Each point is reached from the start by the listed moves, each made once or not at all, plus a little noise. Is the number of moves made odd or even? Then give how often each move was made.

Moves:
(1): [39  0]
(2): [17 15]
Start: [ 2 -1]
Points:
[60 15] -> even (1, 1)
[ 0 -2] -> even (0, 0)

Moves:
(1): [ 16 -27  -9  -1  -6  -2   3   2  -6]
(2): [ 16  23  -2  -7  -7  -6  11  -1 -21]
(3): [ 8  0 14 -3 -3  9  5 -8  9]
(4): [ 15  15   1  19  -2 -11 -11  -6   4]
(5): [  9  12  -6 -14  14  13  -7  10  -1]
(6): [  6   0 -14   9 -17  15  -8  11  11]
(7): [ -5   5   3  12   4 -10  19  20  10]
(8): [  0   5  13 -17 -17 -17  -5  13  10]
(9): [ -8  11 -10   0   9  -6   2  -9   8]
Start: [ 7 -5 -4 -2  7  9  1 -6 -4]
Points:
[ 60   0  -6  -8 -25  15 -20  15  23] -> even (1, 0, 1, 1, 1, 1, 0, 1, 0)
[ 37  49 -16   2 -28 -18  -9   0   9] -> odd (0, 1, 0, 1, 0, 1, 0, 1, 1)
[ 48  37  22 -10 -22 -17   2  -9  -2] -> even (0, 1, 1, 1, 0, 0, 0, 1, 0)
[ 56  55   4  -2 -21   0   6  31  19] -> odd (0, 1, 1, 1, 1, 1, 1, 1, 0)
[ 47 -11  14  -3 -21 -13  -5  -6  13] -> even (1, 0, 1, 1, 0, 0, 0, 1, 0)
[ 31   7 -11 -27 -15 -23  13  -1 -12] -> even (1, 1, 0, 0, 0, 0, 0, 1, 1)
[ 52  33  -4  17 -21  14  -1 -11   0] -> even (0, 1, 1, 1, 0, 1, 0, 0, 0)

Moves:
(1): [13  3 14 -7 -2  2  7  0 12  3 -4  3  3  7  1  0 -5 -5  0  2 -2  1  1 -2
 -5  0  0]
(2): [ 0  9 -6  3 -3  3  3  0  7  6 -7 -1  4 -1 -1 -2 -3  5 -3 -2  5 -3  3 -8
  1 -7 -2]
(3): [-14   5   3   1   0   2  -1  -3  -1   0  -8   4  -5   1  -2   1  -8  -2
   2   0   0   2   1 -11   4   4   3]
(4): [ 3 -4 -2  8 -3  1  0  5 -7 -4 -4 -4  3  0 10 -4  0  0  3  4  1 -1 -3 -4
  3  7  2]
(5): [-5 -4 -3 10  7  8  0 -4  3  9  0  2 -3  1  8  0 -9  3 10 -5  0  2 -7  9
 -5  1  1]
(6): [ -2  -1  -2  -4  -7   9 -10  -1   0  -1   1  -3  -1   3   1  -5  -1  -3
  -2 -10   1   2  -3   1  -3   7   1]
(7): [-1 -7 -5 -1 -7  1  9  6  0 -7  4 -3  1  1 -2 -9 -2  4 -4  1 -4 -7  5  4
  1 -3  8]
(8): [ -4   6   0  -3   5  -1  -3   6  11 -11 -13 -17   0   1 -12  -5  -5   3
  -5 -16  -3  -3  -7   8   1   4  -4]
(9): [  1  -5   3   7   1   1 -23   3  19  -2  -2   3   7  10  10  -4 -11   6
  -2   1   8   5  -3   5   8  -3   2]
(10): [ 1 -5 -2 -4 -5  0 -5 -1  1 12 -3  5 -2  2 -1 12  6  4  1  6  2 -5 -6  2
 -4 -7 -2]
(11): [  0   5   9   8  -2 -10  -2   8  -1  15  17  -7 -12  -9   0   4  -4   4
  -6   0   7   8  -4  -2   7  11   2]
(12): [ 0  7  4  5 -7  8  0 -1 -5 -2 -5  7  3  4  3  4 -6  2 -2  0 -6 -1 -3  4
  7 -5 -4]
(13): [ 0 -2  2 -2  4 -4  5  1 -4  4 -3 -6 -1  2 -3  1  6 -3 -4 -5  5  3 -1  6
  2 -6  2]
(14): [-2  0 -2  3 -3 -4 -1  2 -6  2  1  4  1  8 -3 -2 -5  4  4  0  5 -4  8  3
 -7  1 -3]
(15): [ -3   7  -1  -6  -5  -8   4   6   0   3 -11   0  -4  -4  15   4  -2  -8
  -5 -10  -6  -1  -5   4  -8   0   9]
(16): [ 0  4 -6  4  3  2 -1  1 -3 -1  6 -5 -5 -1 -5 13  5 -6  7 -2 -1 -8 -6 -7
 -2 -2  4]
(17): [-6  6  2  4  2  0  2  0  2 -1  7  8 -6  5  5 -4 12  7 -9 -1 -1 -4 -3 -1
  4 -5 -3]
(18): [ 5  8  2 -8 -5  4  0  1 -4 -4  3 -4 -1  2 11 -2  4 15  8  7 -5 -2 -1 -9
 -1 -4  3]
(19): [-2  1 -1  2 -5  2  9  0  7 -3 11 -3 -5  0  2 -1 -1  0 12 -3  1  7  1  7
  9  2 -6]
(20): [-2  1  3 -8  1  3  0 10 -2 -4  5  8 -2  0  2 -9 -1 -9 -3  5  2 -1 -9 -4
 -1 -2 -8]
(21): [  3  -2   9  -1   5  10  -5   4   6  -8   0  15  -8 -18   1  -1   3   5
  -4  -1  11  -7  11   3   3   9  13]
(22): [  6  -2 -10   4   2   2   0   9  -1  -2 -12   4  -5   7   6   0  -2   5
 -18  -1  -2  14  -3   2  -2  -8   1]
(23): [ -5   3  -1   6   7  14   7   9  -3   3  -6  -1   5  -6   2   2   1  -4
   0   4 -12   3   8   6  -1   4   1]
(24): [ 3  7 -6 -6 -9 -6  5 -5  3  9 -2 -4 -7  3 -3 -2 -4  1 -9  7  2 -2 -1 17
 -5  0  2]
Start: [ 15  14   7   3   5   3  -1   7   2  -3   0  -4   1   3   6  -3  -1  -1
   1   4  10  18 -11  -9   7 -10   9]
Points:
[ 23  18  -6   5 -17  15  -4  41  22  -7  -2  18 -19  23  40 -31  -1  43
 -26  23  39  10 -13  15  18 -37  19] -> even (0, 1, 0, 1, 0, 0, 1, 0, 1, 1, 0, 0, 1, 1, 0, 0, 1, 1, 1, 1, 1, 1, 0, 1)
[  8  46 -11  14 -14  -2  18  60   5 -15   9 -24 -30  11  34 -19  -6  23
 -16 -12   7  10 -35 -15  12 -14  13] -> odd (0, 1, 0, 1, 0, 0, 1, 1, 0, 0, 1, 0, 0, 1, 1, 1, 1, 1, 1, 1, 0, 1, 0, 0)
[ 12  36   3  10  18  28   5  41   2 -17 -44  -8 -14 -12  13  13  -2  -8
 -29 -27  -4  17 -16  16   7 -14  32] -> even (0, 0, 0, 0, 0, 0, 0, 1, 0, 0, 0, 1, 1, 0, 1, 1, 0, 0, 0, 0, 1, 1, 1, 0)
[ 17  23 -18  29 -20  28 -20  20   2  -8  -2   0 -10  46  45 -17 -21  36
 -13   6   7  13 -31  17   6 -25  23] -> even (0, 0, 0, 1, 1, 1, 1, 0, 1, 0, 0, 1, 0, 1, 0, 1, 1, 1, 0, 0, 0, 1, 0, 1)
[ -8  58  -3  23   6  22  -8  37  26  -4 -55   6 -20  13  19   0 -21  13
 -46 -21  14  12 -11  23  13 -24  32] -> even (0, 1, 1, 0, 0, 0, 0, 1, 1, 0, 0, 1, 1, 1, 1, 1, 1, 0, 0, 0, 1, 1, 1, 1)
[ -1  39  13   0   6  26  30  20  44  -7  -3  -2 -32   3  -4 -23 -14   2
  -8 -13  23  -4 -23  13  13 -14  19] -> odd (1, 1, 1, 0, 1, 0, 1, 1, 0, 0, 0, 0, 1, 0, 0, 1, 1, 0, 1, 1, 1, 0, 0, 1)
[  9  34 -15   6 -26  18   8  38  -6   0 -37  27 -23   5  25   1 -21   4
 -29  13  17  -5 -18  -2  -2 -23  34] -> odd (0, 1, 1, 1, 0, 0, 1, 0, 0, 1, 0, 1, 0, 1, 1, 1, 0, 0, 0, 1, 1, 1, 0, 1)
[  0  48   6  22  -5  11  18  37  -7  17 -13   4 -41 -11  19  18 -17  -3
 -23  -7  13  31  -5  23  14   0  34] -> even (0, 0, 1, 0, 0, 0, 0, 0, 0, 0, 1, 1, 1, 1, 1, 1, 0, 0, 1, 0, 1, 1, 1, 1)
[ -7  22 -10  23  -9  31 -14  40  22  -9  -5 -24  -9  24  47 -10  -8  23
  21 -18  -3   1 -33  20   2  -8  21] -> even (0, 0, 0, 1, 1, 1, 1, 1, 1, 1, 0, 0, 0, 1, 1, 1, 1, 1, 1, 0, 0, 0, 1, 0)
[  6  52 -17  37 -10  13  23  30   2  36  -9  -8 -27   5  29  15 -30   6
 -10  -9   3  33 -19  27   2 -12  14] -> odd (0, 1, 0, 0, 1, 0, 0, 0, 0, 0, 1, 1, 0, 1, 1, 1, 0, 0, 1, 0, 0, 1, 1, 1)
[ 19  22  26  10  -3  60 -24  29  25   0   7  26  -7  13  39   2 -21  12
  29   9  15   9 -21  10   4  -9  10] -> odd (1, 0, 0, 0, 1, 1, 0, 0, 1, 1, 0, 1, 0, 1, 0, 1, 0, 1, 1, 1, 1, 0, 1, 0)
